Every row gives one point. Examples show where two turns around zero, p and q, send a point. Where does a point land after both, in the order given? Backwards means that the second turn is done in reverse. Each puzzle has new turns, and all numbers are rounded.

Turn p:
-0.020  0.028 -> -0.027  0.021
 0.061 -0.008 -> 0.061 0.010
-0.041 -0.020 -> -0.033 -0.031
Turn q:
-0.028 -0.022 -> -0.033 -0.012
0.001 0.073 -> 0.024 0.069
 0.035 -0.013 ->  0.029 -0.023
-0.008 -0.038 -> -0.020 -0.034
Where do these land?
q, then p backwards:  0.054 -0.035 ->  0.024 -0.060
q, then p: -0.032 -0.003 -> -0.032 -0.002
p, then q: -0.022  0.039 -> -0.021  0.040

Turn p:
-0.054  0.001  0.022 -> -0.053  0.017  0.017
-0.039 -0.021 -0.012 -> -0.041 -0.021  0.001
 0.012  0.040 -0.012 ->  0.015  0.026 -0.031
 0.081 -0.020  0.002 ->  0.079 -0.023  0.013
Turn q:
 0.040  0.015 -0.040 ->  0.043  0.027 -0.030
 0.039 -0.042 -0.006 ->  0.033 -0.039 -0.027
-0.076  0.011  0.004 -> -0.074  0.017  0.012
-0.034  0.033  0.004 -> -0.029  0.031  0.021
 0.031 -0.016  0.038 ->  0.028 -0.036  0.024
Where do these land?
q, then p: -0.061 -0.007  0.000 -> -0.061  0.007 -0.002
p, then q backwards: -0.007  0.006  0.041 -> -0.010  0.038  0.014
p, then q:  0.012  0.021 -0.034 ->  0.013  0.016 -0.036
q, then p:  0.049 -0.025  0.017 ->  0.042 -0.034  0.021
p, then q: 0.066 0.027 0.016 -> 0.071 0.013 0.009
p, then q: -0.059 -0.023 -0.039 -> -0.066 -0.012 -0.033

Turn p:
-0.018 -0.044 -0.005  0.010  0.007 -0.027 -> -0.007 -0.047  0.012  0.011 -0.008 -0.024
 0.020 -0.042 -0.001  0.015  0.066 -0.017 ->  0.018 -0.058  0.000  0.028  0.051 -0.004
-0.035  0.004 -0.007 -0.042  0.020  0.013 -> -0.051 -0.003 -0.005 -0.022  0.020  0.008
 0.044  0.030  0.001  0.005 -0.012 -0.043 ->  0.042  0.029 -0.022  0.003  0.006 -0.041
 0.022  0.049  0.041  0.089 -0.019 -0.043 ->  0.055  0.055  0.024  0.080 -0.020 -0.036
-0.018 -0.012  0.025 -0.031 -0.035  0.055 -> -0.018  0.012  0.037 -0.048 -0.021  0.042
-0.016  0.015 -0.054 -0.046 -0.028  0.062 -> -0.039  0.012 -0.045 -0.051 -0.028  0.055
Turn q:
-0.018 -0.006  0.020 -0.032 -0.017  0.016 ->  0.006  0.009  0.016 -0.042 -0.010  0.009
 0.068 -0.006 -0.039 -0.066  0.006 -0.011 ->  0.070 -0.012 -0.049 -0.023  0.019 -0.049
-0.035  0.059  0.046  0.060 -0.032  0.025 -> -0.037  0.072  0.040  0.035 -0.015  0.050
 0.003 -0.020  0.033  0.013  0.020 -0.021 -> -0.003 -0.023  0.040  0.014  0.010 -0.011
-0.008  0.006 -0.009 -0.001 -0.046 -0.016 -> -0.010  0.024 -0.006 -0.006 -0.038 -0.019
 0.027 -0.025  0.021  0.029 -0.021  0.033 ->  0.033 -0.009  0.019  0.024 -0.034  0.031
-0.038 -0.008 -0.073 -0.003  0.089 -0.025 -> -0.060 -0.061 -0.060 -0.001  0.066 -0.011
Where do these land?
q, then p:  0.007  0.010 -0.053 -0.065  0.030  0.056 -> -0.007 -0.031 -0.076 -0.043  0.037  0.035
q, then p backwards: -0.033 -0.022 -0.010  0.030  0.023 -0.005 -> -0.041 -0.023 -0.016  0.000  0.023  0.011
q, then p:  0.034 -0.013 -0.004 -0.037  0.032  0.067 ->  0.038 -0.025 -0.029 -0.035  0.039  0.050
q, then p: -0.041  0.026  0.020  0.053 -0.020 -0.006 -> -0.035  0.039  0.034  0.032 -0.028  0.015
q, then p: -0.020 -0.011  0.036 -0.009 -0.022 -0.028 -> -0.008  0.021  0.037 -0.016  0.001 -0.032
q, then p: -0.014  0.029  0.034  0.053  0.003 -0.073 -> -0.022  0.023  0.049  0.071 -0.006 -0.042
p, then q:  0.066 -0.020 -0.022 -0.025 -0.045 -0.011 ->  0.062  0.000 -0.037 -0.021 -0.008 -0.048

Turn p:
 0.074  0.030  0.020  0.014  0.040 -0.028  0.010 -0.050 ->  0.031 -0.007 -0.004  0.003  0.047 -0.066  0.020 -0.063
-0.023 -0.065  0.048  0.016 -0.009 -0.047 -0.027 -0.018 -> -0.027 -0.061  0.061  0.031 -0.024 -0.026 -0.012  0.010
-0.008 -0.025  0.001 -0.035 -0.021 -0.026 -0.015  0.033 ->  0.009 -0.020  0.016 -0.024 -0.017 -0.004 -0.019  0.048
-0.026 -0.061 -0.028  0.000 -0.032 -0.032 -0.022 -0.045 -> -0.027 -0.066 -0.001 -0.002 -0.064 -0.005 -0.020 -0.012
-0.015  0.051 -0.007  0.029 -0.028 -0.048  0.040 -0.034 -> -0.010  0.045 -0.021  0.021 -0.046 -0.062  0.011 -0.022
 0.000  0.041 -0.007 -0.028 -0.025  0.095  0.008  0.008 ->  0.020  0.065 -0.004 -0.033  0.006  0.077 -0.008 -0.025
 0.027 -0.044  0.004  0.032 -0.009 -0.002 -0.008  0.026 ->  0.033 -0.039  0.008  0.036 -0.001  0.014  0.008  0.017
-0.025  0.051 -0.018  0.010  0.021  0.004 -0.022  0.030 -> -0.021  0.040 -0.034  0.012  0.029  0.002 -0.028  0.023
-0.005  0.023 -0.015 -0.038  0.063  0.084  0.036  0.049 -> -0.009  0.045 -0.023 -0.044  0.069  0.071  0.048  0.021
Turn q:
-0.004  0.019 -0.085 -0.003 -0.003 -0.008  0.031  0.029 -> -0.017 -0.011 -0.084 -0.015 -0.023  0.007  0.022  0.026
-0.089  0.006 -0.034  0.012  0.012 -0.001  0.016  0.002 -> -0.084 -0.019 -0.030  0.032 -0.018 -0.006 -0.002 -0.006
-0.010  0.002  0.032 -0.002  0.021 -0.016 -0.041  0.018 -> -0.013  0.014  0.030  0.000  0.028 -0.022 -0.029  0.022
-0.037  0.038 -0.013  0.032  0.027  0.002  0.014  0.028 -> -0.040  0.010 -0.025  0.044  0.009 -0.008  0.019  0.031
 0.038 -0.109  0.029  0.030  0.017 -0.025  0.020 -0.009 ->  0.062 -0.097  0.041  0.012  0.000  0.009 -0.036  0.005
-0.052 -0.027 -0.001  0.029 -0.005 -0.012  0.020  0.012 -> -0.039 -0.040  0.009  0.029 -0.028 -0.005 -0.003  0.011
 0.037  0.012  0.030 -0.105 -0.032  0.003  0.010  0.037 ->  0.001  0.022  0.033 -0.105  0.023  0.037  0.036  0.010
 0.036 -0.006 -0.010  0.022  0.013  0.056 -0.104 -0.001 ->  0.041  0.071 -0.005  0.017  0.007  0.019 -0.092  0.006
 0.036  0.002 -0.016 -0.060 -0.015 -0.020  0.021 -0.065 ->  0.029 -0.011 -0.018 -0.059  0.011 -0.011  0.025 -0.070
 0.027  0.032  0.031  0.020  0.008  0.040  0.017 -0.023 ->  0.031  0.032  0.014  0.037  0.018  0.020  0.032 -0.020
 0.018  0.031  0.036  0.026 -0.044 -0.020 -0.003 -0.027 ->  0.029  0.028  0.034  0.009 -0.027 -0.040  0.030 -0.015
Where do these land?
q, then p backwards:  0.006  0.020  0.011  0.038  0.021 -0.004 -0.027  0.016 -> -0.001  0.026  0.017  0.025 -0.001 -0.022 -0.009  0.036
q, then p: -0.017  0.000 -0.027 -0.038 -0.014  0.037  0.025 -0.023 -> -0.024  0.011 -0.011 -0.030 -0.026  0.034  0.006 -0.040
q, then p:  0.039 -0.008 -0.031 -0.005 -0.111 -0.020  0.004 -0.043 ->  0.071  0.008  0.016 -0.057 -0.077 -0.030 -0.018 -0.036
p, then q: -0.064 -0.006 -0.002  0.007  0.020  0.029 -0.015  0.029 -> -0.055  0.023  0.001  0.035 -0.006  0.033 -0.011  0.022
q, then p:  0.037  0.009 -0.018 -0.033  0.033 -0.003 -0.033 -0.033 -> -0.006 -0.019 -0.033 -0.036  0.042 -0.024 -0.016 -0.028
p, then q: -0.070  0.019  0.113 -0.039  0.037 -0.017  0.009  0.006 -> -0.080  0.012  0.087  0.022  0.059 -0.035  0.038  0.024
q, then p backwards:  0.000  0.027 -0.017  0.017 -0.046 -0.018  0.017  0.086 -> -0.048 -0.018 -0.022 -0.023 -0.019 -0.032  0.053  0.060
p, then q:  0.025 -0.047 -0.032  0.017  0.041 -0.035  0.009 -0.050 ->  0.003 -0.087 -0.015 -0.004 -0.021 -0.007 -0.017 -0.031
q, then p:  0.035  0.016 -0.007  0.051  0.027 -0.008  0.011 -0.050 ->  0.028 -0.029 -0.038  0.037  0.006 -0.038  0.022 -0.034
p, then q backwards:  0.009 -0.030  0.008 -0.015 -0.006  0.038  0.000  0.062 ->  0.041 -0.019  0.020 -0.003  0.008  0.032  0.018  0.052

Turn p:
 0.046  0.059 -0.020 -0.009 -0.053 -0.040 -0.036  0.051  0.027 ->  0.061  0.035 -0.041 -0.031 -0.018 -0.016 -0.031  0.074 -0.021
 0.038  0.046 -0.009  0.003 -0.009  0.024 -0.013 -0.053  0.046 ->  0.048  0.068 -0.010  0.014  0.008  0.024 -0.017 -0.021  0.028
-0.051 -0.009  0.008  0.015  0.044 -0.022  0.037 -0.020 -0.049 -> -0.069 -0.005  0.015  0.009  0.014 -0.028  0.051 -0.026 -0.014
 0.043 -0.029 -0.037  0.042  0.048 -0.031  0.012 -0.040 -0.019 ->  0.005 -0.010 -0.055  0.060  0.029 -0.029  0.032 -0.041 -0.004
 0.014 -0.048 -0.041 -0.058  0.017 -0.012  0.021 -0.042  0.029 ->  0.013 -0.026 -0.054 -0.032  0.003  0.034  0.027 -0.059  0.029
 0.026  0.011  0.039  0.021 -0.049 -0.015  0.027  0.025  0.004 ->  0.039  0.000  0.028  0.010 -0.046 -0.023  0.017  0.037  0.000
-0.023  0.050 -0.035  0.033 -0.038  0.070 -0.032  0.004 -0.034 -> -0.033  0.050  0.015  0.042 -0.011  0.055 -0.050  0.033 -0.041
 0.013 -0.003  0.058 -0.051 -0.034  0.009 -0.041  0.015  0.012 ->  0.037 -0.012  0.037 -0.053 -0.028 -0.009 -0.052 -0.008 -0.001
-0.046 -0.022  0.010 -0.029  0.045  0.036  0.016  0.056 -0.015 -> -0.040 -0.054  0.043 -0.031  0.042  0.028  0.010  0.014 -0.017
-0.061 -0.055  0.029  0.033  0.029 -0.019  0.009  0.005 -0.001 -> -0.063 -0.047  0.023  0.011  0.007 -0.036  0.013 -0.003  0.041
Turn q:
 0.021  0.019  0.031 -0.038  0.069 -0.098  0.005 -0.013 -0.032 ->  0.042  0.024  0.030  0.000  0.075 -0.096  0.024 -0.003 -0.004
-0.043 -0.037  0.022  0.024  0.013  0.028  0.013  0.009  0.005 -> -0.036 -0.047  0.003  0.017  0.022  0.027 -0.019 -0.004 -0.011
-0.061 -0.045 -0.009  0.054 -0.013  0.008 -0.037 -0.083 -0.006 -> -0.032 -0.040 -0.035  0.071 -0.035 -0.017 -0.042 -0.071 -0.012
 0.022  0.011 -0.010 -0.039  0.040 -0.015  0.006 -0.019 -0.056 ->  0.033  0.029 -0.011 -0.027  0.044 -0.025  0.022 -0.038 -0.021
 0.022 -0.006  0.053  0.003 -0.011 -0.011 -0.004 -0.014 -0.015 ->  0.018 -0.018  0.048  0.000 -0.011 -0.016  0.005 -0.014 -0.020
-0.003 -0.017  0.024 -0.046 -0.018  0.003  0.055  0.018  0.043 -> -0.035 -0.039  0.020 -0.046  0.002 -0.001  0.040  0.026  0.032
 0.022  0.006 -0.014  0.026 -0.058 -0.030  0.036  0.030 -0.059 ->  0.029 -0.001 -0.019  0.002 -0.030 -0.002  0.048  0.041 -0.072
-0.013  0.061 -0.031 -0.006 -0.007  0.034 -0.039  0.021  0.022 -> -0.024  0.072 -0.006 -0.002 -0.019  0.034 -0.026  0.013  0.020
 0.006  0.023 -0.051  0.031  0.009  0.088  0.018  0.012  0.080 -> -0.018  0.011 -0.026  0.014 -0.017  0.103 -0.002  0.013  0.081
 0.026 -0.016 -0.015 -0.010 -0.024 -0.007 -0.053  0.038  0.018 ->  0.023  0.008 -0.005 -0.031 -0.032 -0.006 -0.050  0.035  0.007
Where do these land?
p, then q: -0.027 -0.067  0.016  0.021 -0.053 -0.050 -0.026 -0.020 -0.007 -> -0.030 -0.030 -0.035  0.012 -0.071 -0.053 -0.022  0.029  0.005
q, then p:  0.128 -0.015 -0.023 -0.010  0.022 -0.040  0.026 -0.023 -0.002 ->  0.127 -0.017 -0.036  0.004 -0.001  0.001  0.049 -0.019  0.001
p, then q: -0.029 -0.022  0.008  0.022 -0.047 -0.009  0.080  0.027 -0.020 -> -0.039 -0.060  0.005 -0.008 -0.023  0.025  0.043  0.047 -0.036
q, then p: -0.055 -0.003 -0.028  0.014 -0.007 -0.051 -0.004  0.050 -0.012 -> -0.047 -0.020 -0.030 -0.002  0.025 -0.021 -0.001  0.057 -0.039
q, then p: -0.027  0.028  0.014  0.024  0.024  0.070  0.056 -0.035  0.034 -> -0.030  0.013  0.056  0.040  0.015  0.050  0.019 -0.017  0.064
q, then p: -0.046  0.022  0.001 -0.039  0.040 -0.001 -0.010  0.001 -0.008 -> -0.039  0.033  0.000 -0.029  0.044 -0.017  0.005 -0.011  0.005
q, then p: -0.018 -0.011  0.008 -0.030 -0.063  0.000 -0.027  0.011  0.013 -> -0.023 -0.005 -0.003 -0.047 -0.052  0.000 -0.024  0.016 -0.007
p, then q:  0.077  0.028 -0.002 -0.014  0.029 -0.030 -0.029 -0.014  0.048 ->  0.083  0.043 -0.009 -0.009  0.012 -0.016  0.011 -0.002  0.051
q, then p backwards:  0.005  0.031  0.033  0.006  0.015 -0.047 -0.031  0.007 -0.014 ->  0.017  0.041  0.045  0.033  0.009 -0.001 -0.017  0.006 -0.014
q, then p:  0.021 -0.032 -0.002  0.004  0.035  0.083 -0.025  0.013 -0.014 ->  0.015  0.000  0.013  0.009  0.027  0.048 -0.059 -0.060 -0.007
p, then q: -0.030  0.041 -0.025  0.002  0.006  0.074 -0.009 -0.018 -0.017 -> -0.033  0.039  0.030  0.022  0.015  0.054 -0.021 -0.038 -0.021

Turn p:
-0.028  0.011  0.010  0.012  0.032 -0.024  0.019  0.038  0.007  0.045  0.005 -> -0.014  0.015  0.027 -0.064  0.003 -0.002  0.008  0.018  0.025  0.009 -0.019
 0.035  0.082 -0.064 -0.053 -0.076  0.059 -0.029 -0.071  0.019  0.052  0.048 -> -0.066  0.062 -0.046  0.067 -0.056  0.087  0.020  0.024 -0.021 -0.002  0.092
-0.020 -0.039  0.066 -0.035  0.022 -0.009 -0.007 -0.022  0.020  0.020  0.010 ->  0.014  0.015  0.049 -0.020  0.006  0.004 -0.019 -0.040 -0.036  0.053 -0.005
-0.013 -0.013  0.027 -0.004  0.019  0.001 -0.005  0.032 -0.017 -0.012  0.057 ->  0.015  0.006  0.023 -0.018  0.066  0.005  0.004  0.018 -0.014  0.010  0.006
-0.008  0.046 -0.052  0.002  0.068 -0.024 -0.001  0.013 -0.007 -0.048 -0.022 -> -0.033 -0.028 -0.027 -0.003  0.038  0.006 -0.019 -0.024  0.084 -0.027 -0.018
 0.002 -0.015 -0.008 -0.019  0.004 -0.044  0.065  0.023 -0.011 -0.024 -0.005 ->  0.021 -0.018 -0.019 -0.038  0.017  0.017  0.031 -0.031 -0.005 -0.029 -0.046
 0.029 -0.059 -0.011  0.012 -0.041  0.058  0.001 -0.007  0.050  0.002 -0.014 ->  0.079 -0.002 -0.008  0.034 -0.056 -0.005  0.008  0.012 -0.008  0.019  0.032
-0.024 -0.039  0.014  0.022  0.000 -0.064 -0.012  0.000  0.010  0.001  0.023 -> -0.001 -0.038  0.024 -0.052  0.015 -0.032  0.009 -0.021 -0.026  0.003  0.023
-0.038  0.016 -0.044  0.039  0.043 -0.001  0.031 -0.007 -0.067 -0.036 -0.040 -> -0.035 -0.059 -0.056  0.000  0.023 -0.015 -0.014  0.022  0.040  0.003 -0.067
 0.073  0.001  0.006  0.013 -0.014  0.032 -0.042 -0.018 -0.024  0.022 -0.026 ->  0.002  0.056 -0.032  0.047 -0.024 -0.050 -0.025  0.008 -0.014 -0.007  0.016
 0.047  0.047  0.006  0.025 -0.066  0.057  0.006 -0.045  0.037 -0.012 -0.007 -> -0.006  0.021  0.001  0.096 -0.055  0.002  0.053  0.012 -0.003 -0.007  0.023
-0.056 -0.038  0.052 -0.015  0.009 -0.042 -0.026  0.064 -0.018 -0.012 -0.027 ->  0.021 -0.029  0.066 -0.052  0.027 -0.017 -0.057  0.002 -0.025 -0.025 -0.039
Turn q:
-0.017  0.006  0.059  0.042  0.042  0.043  0.055 -0.003 -0.012 -0.039 -0.005 -> -0.034 -0.048  0.002 -0.005  0.004  0.057  0.019 -0.027  0.028 -0.044 -0.059
 0.039 -0.051 -0.029  0.013 -0.021 -0.014 -0.077 -0.017  0.020  0.037  0.052 ->  0.070  0.026  0.012  0.041  0.039  0.004 -0.004 -0.009 -0.026  0.065  0.051
 0.069 -0.049 -0.051 -0.022 -0.055 -0.027 -0.027 -0.018  0.008 -0.021  0.019 ->  0.065  0.042  0.033  0.007  0.044 -0.070  0.011 -0.016 -0.030  0.026  0.007
-0.052 -0.015 -0.018  0.010  0.026  0.016  0.064  0.029 -0.008  0.019 -0.035 -> -0.031 -0.014 -0.057 -0.028 -0.007  0.007  0.047  0.024  0.047 -0.026 -0.002
 0.023  0.035 -0.022  0.020 -0.016 -0.043  0.000 -0.028 -0.007  0.014  0.046 -> -0.013  0.031  0.032  0.012 -0.022 -0.014  0.001 -0.052  0.001  0.038  0.028
-0.009  0.019  0.039  0.005  0.058 -0.001  0.007  0.059 -0.059 -0.043  0.015 -> -0.087 -0.041  0.013  0.041  0.033  0.014 -0.001  0.004 -0.004 -0.046 -0.006
 0.008 -0.023 -0.049 -0.007 -0.004 -0.043 -0.061 -0.018  0.061 -0.034  0.012 ->  0.053  0.030 -0.010  0.026  0.034 -0.047 -0.065 -0.013  0.022  0.033  0.011
 0.053  0.029 -0.041  0.004 -0.033  0.019 -0.040  0.012  0.037  0.017  0.006 ->  0.046  0.056  0.021  0.050 -0.032 -0.015 -0.004  0.019 -0.012  0.014  0.000
-0.015  0.016  0.044 -0.022  0.054  0.011  0.043 -0.015 -0.020  0.027 -0.069 -> -0.058 -0.002 -0.046 -0.057 -0.013  0.042  0.001  0.022 -0.022 -0.016 -0.044
 0.018  0.010 -0.021 -0.053 -0.025  0.015 -0.026 -0.020  0.021  0.006  0.076 ->  0.043  0.045  0.058 -0.003  0.006  0.006 -0.025 -0.007 -0.006 -0.016  0.059
-0.049  0.008  0.072  0.000 -0.016 -0.006  0.050  0.032  0.004  0.017 -0.051 -> -0.041 -0.062 -0.001 -0.052 -0.034  0.014  0.012  0.053  0.023  0.007 -0.034
-0.067  0.015  0.018  0.009 -0.011  0.030  0.013 -0.014 -0.044 -0.002 -0.065 -> -0.014 -0.064 -0.055 -0.032 -0.050  0.001  0.008  0.003 -0.019 -0.036 -0.012
Where do these land?
q, then p: -0.097  0.025  0.020  0.020 -0.038  0.036  0.026  0.046 -0.039  0.018  0.039 ->  0.092 -0.049  0.023 -0.003  0.016  0.031  0.054  0.015 -0.053  0.016  0.031
p, then q: -0.029  0.027 -0.022  0.023  0.000 -0.016  0.020  0.020  0.047 -0.012 -0.015 ->  0.037 -0.014  0.024 -0.034  0.018  0.001 -0.002  0.023  0.036 -0.004 -0.028
p, then q: -0.020  0.018 -0.001  0.004 -0.066  0.015  0.010  0.062 -0.015  0.007  0.018 -> -0.028 -0.032  0.031  0.031  0.019 -0.018  0.022  0.035  0.004 -0.055 -0.027
q, then p:  0.036 -0.074 -0.032 -0.025  0.015  0.000 -0.023 -0.065  0.012 -0.028 -0.038 -> -0.038  0.043 -0.074  0.003  0.016 -0.015 -0.040 -0.054  0.042 -0.013 -0.008
p, then q:  0.064 -0.027 -0.006 -0.011  0.051  0.048 -0.020 -0.046  0.061 -0.041 -0.004 ->  0.037  0.059  0.014  0.025 -0.026  0.042  0.006 -0.063  0.013  0.073 -0.011
q, then p:  0.002 -0.041  0.028 -0.036 -0.031 -0.011  0.044  0.008 -0.015  0.065  0.033 ->  0.024  0.056  0.018 -0.032  0.033  0.062  0.020  0.002 -0.020  0.022 -0.035
p, then q:  0.001  0.001 -0.020  0.023 -0.020  0.019  0.019  0.038 -0.047  0.055  0.015 -> -0.039  0.016  0.004  0.021 -0.010 -0.045  0.011  0.054  0.009 -0.035  0.017
q, then p:  0.004  0.036 -0.015 -0.057  0.024 -0.044 -0.065 -0.044 -0.001  0.053 -0.019 -> -0.075  0.030 -0.017 -0.006  0.030  0.022 -0.045  0.055 -0.024 -0.025  0.047
q, then p: -0.005  0.035  0.008  0.011  0.028  0.015  0.039  0.010 -0.009 -0.042 -0.037 ->  0.006 -0.065  0.011  0.020 -0.030  0.009 -0.021 -0.013  0.012 -0.017 -0.021
q, then p:  0.018 -0.010  0.027  0.051  0.014 -0.003 -0.020 -0.030  0.025 -0.013 -0.025 ->  0.000  0.013 -0.028  0.010 -0.055 -0.033 -0.031  0.004  0.009  0.020 -0.003
p, then q backwards:  0.001  0.049 -0.037 -0.019  0.015 -0.075 -0.030 -0.052 -0.022  0.017  0.046 -> -0.034  0.009 -0.006 -0.019  0.071 -0.048  0.031 -0.013 -0.075  0.015  0.023
q, then p:  0.052 -0.096  0.014 -0.016  0.057  0.001 -0.027  0.014  0.020 -0.033 -0.009 ->  0.000  0.033 -0.026 -0.017  0.032 -0.041 -0.048 -0.015  0.094  0.027 -0.036
p, then q: -0.026  0.059  0.037  0.030 -0.049  0.016  0.025  0.039 -0.016 -0.045 -0.005 -> -0.032 -0.067 -0.011  0.011  0.017 -0.003  0.023  0.022  0.033 -0.017 -0.071
